Each row is a point. The points of each table are mixes of a few directions, plus a little noise. How many directions does each table use, and how many do they share? Where both have some left over, give the other angles between the two spaces (their principal angles), to ten degrees, smallest first.
(in the rows, 128 means zero)

First (5 x 3):
[[140 141 171]
 [110 117  83]
 [168 117 161]
 [ 72 168 133]
 [148  96  93]]
Second, 6 rows:
[[168 188  97]
 [156 167 107]
 [141 147 118]
 [105  94 146]
 [105  93 146]
 [ 94  77 154]]
Directions: first 2, second 1, shared 0; angles 90

First:
[[152 147 152 107  91 178  61  80]
 [106  64 104 147 130 125 131 167]
 [177 171 125 129 156 118 125 136]
 [103 103 113 142 146  95 173 160]
 [174 180 137 118 135 142 100 112]
 [ 81 116 124 126  79 164 109 148]
 [108 111 145 127 161  70 198  92]]
Second, 8 rows:
[[ 47 177 134 122  70 124 124 135]
 [131  81 102 141 135 151 131 182]
 [119 159 117 147 147  58 126 139]
 [165 130 141 103 121 197 119 108]
 [168 119 127 126 140 143 108 121]
 [143 186 130 130 119 106  74 115]
 [101  85 159 118 125 110 143  54]
 [147  88 112 133 171 137 200 168]]
Directions: first 4, second 5, shared 4

First (10 x 12):
[[100 183 123  66 125  69 172 144 103 169 163 145]
 [ 97 184 161  75  70 151 125 180 104 135 174 133]
 [120 122 127 151 166 140 144 138 116 121 108 120]
 [127 134 135 134  34 132 131  62 137  82 137 123]
 [155  53  97 195 236 121 117 119 148 149  75 123]
 [136  94 125 135 129 124  90 133 146 165 137 137]
 [142 137 121 112 147 117 128 137 132 130 126 130]
 [167 102 111 150 233 146 114 165 141 122  84 118]
 [134 157 138 100  55 130 125 102 134  95 147 128]
 [102 114 141 163  84 150 133 100 119 113 128 122]]
Second (10 x 12):
[[107 160 136 157 127 117 135  58 102  58  86  89]
 [143 133 121 119 136 130 122 163 140 166 138 148]
 [132 132 117  73 159  77 147 118 115 108 138 119]
 [133 158 121 145 124 136 134 162 141 186 133 159]
 [ 80  38 152 122  86 141 161  77  90  48 152  93]
 [170 128 119  90 166 111  85 142 149 126 124 125]
 [143 185 125 164 134 137 114 139 141 162 100 141]
 [148  88 123  75 149 113 113 155 140 134 155 132]
 [153 202 119 170 139 139  96 142 150 168  89 142]
 [ 71  55 152 163  57 179 175 126 106 123 165 135]]
Directions: first 5, second 4, shared 2; angles 40, 80

First:
[[218 140 157 114  57 170  41 187 103 133  74 209 145 132 211 189  73 243
  136 213]
 [149 133 139 131 119 130 113 136 123 124 124 141 137 127 154 135 115 151
  126 156]
 [150 125 127 111  96 156  93 153 119 137  99 164 124 134 137 157 116 169
  139 133]
 [111 143 152 177 190  63 184  83 141  95 190  66 155 110 154  73 131  64
   98 170]
 [121 126 123 125 130 129 131 127 129 132 127 126 124 130 118 126 133 123
  130 117]
 [ 68 111  95 115 152 125 169 104 140 140 140  96 103 133  54 108 169  69
  136  45]
 [151 121 117  97  80 173  82 164 116 148  85 176 114 139 124 169 119 183
  149 115]
 [ 65 118 107 137 176 100 190  88 145 125 164  72 116 125  68  87 168  48
  123  67]
 [134 134 138 142 140 113 134 121 129 120 141 118 138 123 146 118 122 122
  120 151]
 [131 137 142 148 148 103 143 115 131 114 149 108 142 120 149 109 123 112
  116 157]
 [110 118 111 111 120 144 129 133 130 142 117 132 112 134  93 135 142 124
  138  86]]
Second (11 x 20):
[[173 151 134 204 117 171 140 194  80 115 139 193 127 151  44 139 173 139
  184 152]
 [129 133 133 127 136 108 135 129 135 130 130 119 130 131 143 118 123 120
  119 131]
 [123 103 119 127 126 146 122  84 135 115 139 112 127 117 112 116 138 136
  117 110]
 [129 117 143 122 156 109 150  98 143 133 116 119 130 135 156  94 132 121
  104 137]
 [157 119 146 135 148  92 147 105 151 131 120 120 130 150 155  76 135 131
   94 127]
 [128 133 112  82  84 118  82 155 142 144 112 123 121 127 160 164  90 152
  122 101]
 [147 100 141 131 150 119 145  76 147 125 120 119 128 140 140  76 145 137
   95 122]
 [107 109 135 101 144 195 137 119 101 149  72 183 119 124 121 153 144 147
  154 159]
 [154 124 131 198 140 153 152 121 106  99 162 142 132 134  58 102 174 123
  147 135]
 [ 34 216  91  75  89  24  86 220 146 131 199  25 143  73 199 231  19  44
  139 113]
 [128 102 123 106 117 174 112 108 122 136  98 153 120 126 119 139 136 159
  133 122]]
Directions: first 2, second 5, shared 1; angles 60

First (8 x 32):
[[146 123 131 127 102 129 136 114 125 126 135 138 137 127 142 111 114 110
  154 117 123 136 122 112 110 157 115 123 137 111 134 111]
 [106 149 128 130 198 119  60 156 131 105 145 118  96 104 103 135 167 129
   81 160 123  95 137 157 160  83 127 149 105 130 116 147]
 [130 118 130 130  94 143 179 111 135 150 113 124 148 139 137 130 104 141
  152 110 133 145 120 118 112 142 142 115 142 144 128 122]
 [139 122 146 142  86 159 170  89 150 149 139 118 153 104 144  96  95 118
  189 106 119 135 102 110  92 166 129 117 155 140 121 102]
 [122 142 118 119 183 100  56 162 111  95 140 138  96 125 111 139 168 118
   76 157 125 107 146 147 161  97 113 147 101 106 132 145]
 [132 140 111 110 183  81  37 171  94  81 142 152  88 137 116 142 175 105
   66 160 125 108 154 142 166 102  98 148  93  84 143 143]
 [124 100 117 126  60 149 249 110 131 179  72 120 169 181 141 162  84 177
  150  90 154 174 127 113 110 135 171  99 151 170 133 134]
 [127 131 140 139 121 147 138 111 146 136 139 117 135 106 131 110 118 124
  154 123 121 123 115 125 113 138 130 127 139 139 119 117]]
Second (9 x 32):
[[110 114 165 187 144 151 161  87 171 143 177  79 139 111 130 160 133 136
  128 126 138 154 133  97  71 139 172 108 115 148 123 152]
 [150 149  96  74  86 109 127 148 125 125 103 147 122 179 124  79 124 159
   77 136  92  90 128 166 183 106  97 130 133 102 109 121]
 [155 134 105  96  72  68 111 132  86 114 130 171  99 183 119  91 123 126
  105 155 102 108 147 138 145 142  93 116 118  62 130 116]
 [142 156 110 103  98  87  86 141 120 101 162 163  85 158 114  57 128 143
   75 163  71  85 134 176 160 115  95 126 117  71 102 122]
 [ 89 145 127 128 136 152 136 139 123 155  93 130 116  84  97 107 104 151
  178 140 131 100 104 170 148  96 150 139 152 185  99 112]
 [121 113 144 159 163 148 119 126 133 116 148 127 136  91 146 157 131  97
  157 110 148 162 124 105  95 147 139 134 127 141 148 131]
 [132 113 138 137 180 158 121 133 146 120 122 101 160 105 152 179 153 103
  127  98 159 155 126  93 119 132 131 143 125 150 153 140]
 [112 113 152 154 161 130 136 104 127 151 118  83 140 109 112 188 152 115
  153 136 172 134 139  83 101 130 154 123 117 154 141 140]
 [140 115 113 113 112 149 156 142 122 127  98 152 155 133 158 134 106 120
  152  89 139 162 116 123 129 145 122 133 148 140 147 117]]
Directions: first 3, second 6, shared 2; angles 50

First:
[[134 140 127 116 115 129 140 118 113 152 156 135 156 115 128 102 134 108
  154 115 125 118 127 128 137 131  97 151 149 116 134  99]
 [ 69 166 130 126 158 171 133 157 121 105 112 119 128 198 132 123 167 111
   79 140 138 108 111 184 108 113 198 164 145 123 132 145]
 [116 138 113 153 125 146 149 139 112 118 126 134 136 156 135 138 116 124
  138 136 127 102 130 136 152 105 145 132 114  93 104 134]
 [130 107 142 127  99 123 118 127 132 133 121 127 135 140 135 105 157 158
  117 103 119 138 112 115  99 127 120 117 128 135 111 127]
 [ 92 115 128 117 151 164 133 153  83 105 134 116 138 162 101 113 145 114
  122 148 130 104 124 174 132 119 162 130 127 106 116 147]
 [205 165 103 208  80  45 141  88 242 140  80 159  83  79 213 228  33 171
  149 117 145 172 170   7 191 114  85 105  69 134 121 117]
 [157 131 109 106 162 158 112 115  89 165 175 143 143  63  67 105 118  82
  158 129  74  96  97 157  54 164  94 110 186 151 155  93]
 [107 146 137 107 137 108 150 126 129 118 137 118 134 129 145 131 122 104
  138 147 176 141 167 133 210 124 125 169 119 113 154 131]
 [157  75 151 108 104 116  87 116 131 149 130 124 126  98 106  88 161 164
  117  93  93 151  95 114  40 155  97  86 149 172 122 120]
 [136 115 134 113 137 119 112 124 131 130 130 123 119 105 113 124 130 129
  123 131 124 142 127 127 109 144 121 115 135 151 143 129]
 [ 99 111 135 132 136 125 135 149 126  91 106 109 115 162 134 145 125 142
  114 152 157 138 152 133 178 109 162 125  89 110 115 166]]
Second:
[[ 83  57 195 118 104 211 163 196  80 137 184 128  81 116  99  89 105 190
   90 137 181 121  89 141 112 169  97 144 196 164 159 222]
 [144 145 131 184 153 152 129 159  97 128 116 115 113 159 144  76  85 123
   86 133 124 101  77 200 107 138 114 148 218 220 220 138]
 [116 140  99 139 157  80  94 112 164 110 110  97 108 144 100 162 145 103
  142 103 128 114 159 112 142 125 130  92  78 102 137  87]
 [111 113 138 106 146 123 143 125 134 121 123 122 118 115 110 148 117 130
  124 120 142 127 150 104 132 125 132 105 118 120 110 124]
 [168 160 121 126 120 128 150 102 119 143 107 166 180 116 179 114 116 112
  131 151  96 147 117 145 119 101 148 158 153 146 102 109]
 [160 166 113  97 112 135 118 106 131 123 133 150 173 109 192 119 135 129
  123 102 128 160 154  92 132  82 176 126  97  76  59 102]
 [123 117 110 117  96  88 115  98 157 136 127 138 142 123 102 171 179 116
  183 155  97 138 139 112 144 145 114 136  60  78  91 120]
 [116 137 118 135 168 108 114 130 144 107 113  98 103 138 112 138 116 115
  112  96 144 112 149 119 132 121 131  92 120 132 149 104]
 [115 118 135  98 154 113 152 116 138 123 113 130 125 111 111 156 114 123
  127 118 139 130 161  95 134 116 137  99 114 117  96 114]
 [142 125 118 159  70 139 102 137 121 149 154 140 139 146 134 106 169 136
  156 161 101 130  82 167 126 157 103 179 124 123 151 158]]
Directions: first 6, second 5, shared 0; angles 50, 50, 60, 70, 90

First (11 x 32):
[[120 121 113 120 119 152 117 135 112 150 135 139 130 118 103 161 144 134
  130 137 129 146 130 132 119 132 116 107 118 109 116 131]
 [154 130 184 154 137  78 164 108 165  85 101 101 137 147 168  57  65 105
  120  91 122  73 126 108 158  99 154 162 161 168 167 114]
 [145 166 139 146 169  34 143 112 186  52 127  96 100 157 231  26 124 126
  134 125 132  89 114 139 140 140 179 210 143 194 146 127]
 [113 136  92 116 132 141 107 138 115 140 146 139 116 123 125 156 171 142
  135 152 133 159 125 146 110 149 121 123 108 116 105 137]
 [116 141  97 118 136 125 109 134 125 128 145 133 112 123 139 136 166 142
  134 149 133 150 125 143 115 149 129 133 111 125 111 135]
 [135 133 139 134 132 111 137 124 140 114 122 121 126 134 143 107 117 124
  127 120 127 115 126 126 133 124 137 140 134 140 134 125]
 [ 84 157  28  94 138 152  69 155  98 153 180 156  85 115 132 191 249 172
  147 198 143 206 122 177  80 190 115 120  74 101  66 152]
 [148 110 180 146 119 126 157 117 136 123 101 120 152 132 114 107  64 105
  117  92 121  91 132 102 151  94 130 122 154 136 159 113]
 [127 104 139 124 105 173 132 132 102 163 119 141 152 115  73 169 107 121
  122 118 125 135 136 114 131 111 102  86 130  97 129 122]
 [134  86 162 129  93 193 142 129  96 177 106 142 171 111  44 179  77 108
  113  98 119 123 140  98 137  92  94  67 140  88 143 116]
 [130 129 131 130 130 124 131 126 132 122 126 125 128 130 135 119 124 127
  127 125 129 123 127 127 129 127 130 134 131 134 132 128]]
Second:
[[118 140  67 107 115 153 141 102 113  97 142  92 106  80 162 134 165 156
  130 144 125 117 139 156 120 159 105 155 107 169 108 149]
 [145 157 122 109 131 134 133 133  89 105 129 131 146  89 162 158 166 158
  120 122  94 192 102 136 118 199 154 129  30 146 149 180]
 [124 161 133 134 168  67  95 157 147 121 145 159 117 168 166 107 163 132
  137 148 130 175 102 135 117 154 177 147 100 116 132 134]
 [149 122 189 150 139  93 136 136 147 125 107 141 151 160 126  98  84 104
  122 101 123 120 117 104 145 103 157 126 143 123 162 116]
 [137 106 131 121  93 181 158 104 105 131 113 105 148  90 100 149  97 128
  117 106 118 101 142 118 139 115  93 110 135 139 134 131]
 [ 99  95  88 115 100 193 109 133 105 185 142 141 121 116  60 186 140 132
  133 150 146 129 151 134 114 104  74  82 157  84  88 110]
 [109 105 114 125 117 156 113 135 122 166 134 143 124 137  81 158 131 121
  131 141 144 125 141 128 122 102 100  99 155  96 104 111]
 [148 150 169 139 154  74 125 143 140 104 118 142 145 150 164 102 124 123
  126 111 111 159 101 118 134 155 180 142  88 136 163 143]
 [120 109 137 153 131  97 143 105 183 118 122 100 101 164 133  61  82 103
  136 127 160  38 155 122 146  56 111 158 236 145 115  80]]
Directions: first 2, second 4, shared 2

First, 10 rows:
[[162 147 159  82 132  45  33 117  52 115 191 137 119 132 157 150 110 213
   70 129 176 204 102 180 143  94 119  91 139 123 153 146]
 [124  58 133 183 208 195 148 135 183  83 115 136  78 147 143 133 224 128
  145  81  81  58 118  24  64 124 107 227 179 172  82  48]
 [106 143 116 153  68 152 154 131 129 162 105 124 169 118  95 115  93 108
  170 154 134 119 162 154 206 143 164  82 105 102 135 138]
 [145 153 144  65 130 120  69 153  87 125 192 114 143 107 125 146 105 198
  121 111 206 191 106 218 156 103 132  69 141 105 152 116]
 [134 139 127 117 125  95 126 117 120 131 124 131 123 132 138 127 116 117
  105 138 118 138 123 126 109 130 119 130 116 131 134 155]
 [126 145 117 120 116 101 154 115 135 140 104 129 129 131 132 119 107  85
  112 147 104 126 130 121 101 142 120 133 103 129 134 169]
 [117 143 124 138  80 136 131 130 115 152 123 126 161 119 105 122  96 130
  153 148 145 135 151 162 197 133 156  82 113 105 138 137]
 [119 141 111 138 108 105 172 108 146 145  85 132 130 134 129 113 108  64
  118 154  86 109 138 101 102 150 122 142  97 131 129 175]
 [128 128 125  98 157 167 135 154 148 119 146 113 126 114 123 133 139 133
  142 101 152 129 112 150 100 125 119 129 141 126 127 102]
 [118  84 125 186 157 164 158 120 166 110  96 139 102 145 133 123 181 104
  143 116  77  70 137  44 102 136 122 193 147 156  97  93]]
Second (10 x 32):
[[111 112 115  99 125 146 113  95  85 194 129  96 145 194 142 116 196  98
  158 157 126 178 113 135 119 152 123 153 164  72 109 128]
 [127 153 176 203 117  82 161 144 188 103 136 125 115  71 136 189  74 166
  126  64 139  56 124 145 126  83 112 110  91 176 175 143]
 [129 150 168 191 120  89 156 144 180  99 134 129 116  75 133 177  77 162
  123  74 137  65 127 140 128  90 117 111  95 173 167 140]
 [132 142 151 165 125 105 145 143 163 100 131 136 119  89 128 155  89 151
  119  95 133  86 131 133 129 104 123 114 104 162 152 134]
 [133 109  86  65 139 167 101 121  82 137 120 138 137 166 117  75 163 100
  123 181 118 184 135 111 132 164 144 139 154  97  89 114]
 [136 137 138 147 129 116 137 145 153  95 128 143 119  93 122 138  92 145
  114 110 130  99 134 126 132 114 129 115 109 158 140 129]
 [144 134 124 129 134 127 130 152 147  77 124 158 117  88 113 118  84 142
  102 123 127 107 143 116 136 122 138 111 108 163 129 122]
 [106  93  84  50 129 177  91  76  39 230 126  86 157 246 142  80 249  68
  168 201 119 234 110 128 118 184 129 172 196  27  78 121]
 [142 134 127 132 133 125 131 150 147  82 125 154 118  90 115 122  87 142
  106 120 127 106 141 118 136 121 135 112 109 160 132 124]
 [121 116 112  99 129 146 115 110  96 163 127 114 138 169 132 110 169 107
  141 154 125 165 122 128 125 148 129 143 152  93 110 125]]
Directions: first 4, second 2, shared 0; angles 90, 90

First:
[[143 106 190 201 129 104 109 113 111  42 151 108  77 131  65 114  77 120
   82 112 127 112 166 127  93 110 106 157 164 124 107 129]
 [103 219  56 114 100 137 101  79 132 146 133 177 164 143 227 160 184 126
  118 125 113 146 146 106 128 126 145 120 154 110 166 163]
 [104 128 156  77 157 117 159 159 180 176 119 143 186 109 142 126 158 164
  163 119 168 126 108 170 129 129 141 107  83 137 170 110]
 [156  56 102 138 133 154 139 158  79 123 106  75  83 150  59 116  92  93
  149 160  73 131  88  97 132 160 103 142 130 133  63 125]
 [131 160 175 203 118  96  83 117 127  36 155 126  97 130  96 119 119 106
   68  84 112 118 180 128  94 126 127 140 205 122 154 145]
 [110  81 125 101 168 137 166 161 137 147 101 106 158 151  85 131 128 140
  181 154 103 132  78 133  92 153 102 137  95 127 114 126]
 [143 115 118  96 113 142 147 103 121 180 132 142 120 105 171 130 109 151
  133 153 181 127 129 131 175  92 137 122  71 132 100 105]
 [134 158 102  94 107 136 121 135 136 176 127 146 139 105 181 127 158 123
  129 117 147 133 129 132 181 129 162  99 123 137 150 121]]
Second, 9 rows:
[[ 98 106 249 140 178  82 164 111 189  96 151 146 164 110  99 124  93 206
  124 118 216 104 157 189  66  72 104 148  71 124 152 104]
 [112 110 199 130 159 101 152 127 165 115 140 136 149 115 107 123 110 171
  130 120 179 114 139 166  97  99 116 137  94 128 142 111]
 [140 185  21 153  75 161  81  74  67 114 129 139  95 161 186 154 145  79
  101 144  61 148 142  61 142 141 130 137 188 109 104 171]
 [145  60 162  72 158 130 163 237 155 189  99  86 141  95  65  91 140 119
  179 114 135 122  71 165 178 173 153  88  96 164 139  86]
 [117 112 180 127 152 109 146 132 156 121 134 131 144 116 109 122 115 159
  132 122 165 117 133 157 107 109 121 133 101 130 139 114]
 [127 190  53 167  86 145  86  50  82  94 141 153 104 161 188 158 132 105
   90 143  89 142 161  74 113 115 118 151 174 103 108 170]
 [148 117  84 104 115 150 122 171 109 162 108 105 116 126 121 118 148  90
  146 129  90 137  96 111 172 168 146 106 145 142 122 126]
 [132 130 114 126 123 134 124 132 120 132 125 125 124 130 130 128 133 118
  129 130 116 130 123 121 137 137 131 125 135 129 125 131]
 [135 144  90 132 110 141 113 118 108 128 126 129 116 138 145 134 136 108
  122 132 103 135 128 105 139 138 132 128 149 124 120 141]]
Directions: first 5, second 2, shared 2

First, 9 rows:
[[147 136 124 170 144 193 112 152 100  94 152  86 116 125 129  99  82 201
  153 172  78 127  92 134 129 199  91 129 159  36 100 164]
 [ 84  79 119  47 127 127 133 103 159 174 129 154 140 180 103 157 103 132
   96 101 157  85 134 104 119 126 134  71  69 113 165  90]
 [188 192 241 121  47 105  78 198 136 105 152 142 185  16  86 118 194 152
  205 160  59 127  54 135  70  73 110 172 140  91  45 146]
 [137 134  94 185 155 142 141 125 109 104 124 110  97 127 155 113 118 119
  121 134 130 153 145 141 152 152 130 148 167 157 138 156]
 [100  92 117  78 122 120 136 113 160 160 130 160 128 148 112 153 120 106
   98  95 157  99 137 113 123 114 143  94  97 165 171 116]
 [128 141 128 133 127  91 138 116 126 132 108 134 130 125 142 132 159  90
  125 116 148 148 153 133 136  93 146 147 127 171 127 111]
 [157 157 146 167 116 128 120 152 117 103 134 121 127  84 133 114 148 127
  152 143 105 146 114 141 124 123 124 160 161 140 105 155]
 [ 87  73  80  95 155 155 145 101 147 155 134 140 106 183 124 146  79 129
   82 102 158  97 145 113 141 161 134  78 105 139 188 125]
 [122 147 103 157 159  91 150  92  97 124  87 104 122 163 169 120 150  97
  122 130 157 171 179 139 158 111 143 156 129 140 114  89]]
Second (8 x 32):
[[149 182 141 135 144  92 126 120  90 114 100 104 154 141 154  97 164 151
  157 170 117 161 144 128 126 120  96 157 116  72  68  96]
 [140  99 152  53 151 112 111 178 140 108 125 144 119 146 171  90 135 178
  165 193 130 103  86 128  79 151  44 119  92  84 128 158]
 [108 136  86 147 125 202 122  77 147 151 161 141 114 139  96 146  85 127
   90  59 117  95 152 118 161 141 196 104 140 161 163 137]
 [135 163  96 158 118 151 135 103 133 142 150 147 137 101  89 135 122 117
   92  93 113 121 150 107 144 137 144 113 149 185 150 149]
 [137  83 151 107 172  98 121 178 117  80  95 104  83 161 224  88 140 144
  185 199 152 148 100 170 108 134  81 169 122  85 112 143]
 [103 138 144 148  74 140 129  86 137 170 138 126 162 111  58 186 123  87
  103  53 123 127 145 121 155  81 221 119 129 137 118  70]
 [140 169 129 155  93 144 119 111 146 138 150 155 137  79  95 143 146  96
  116  76 112 121 140 125 138  94 181 139 153 202 135 145]
 [113  53 125 120 148  86 160 172 114 121 107 106 118 144 136 139 110 123
  113 181 160 147 107 128 115 164  61 105 123 102 151 126]]
Directions: first 4, second 6, shared 3; angles 60
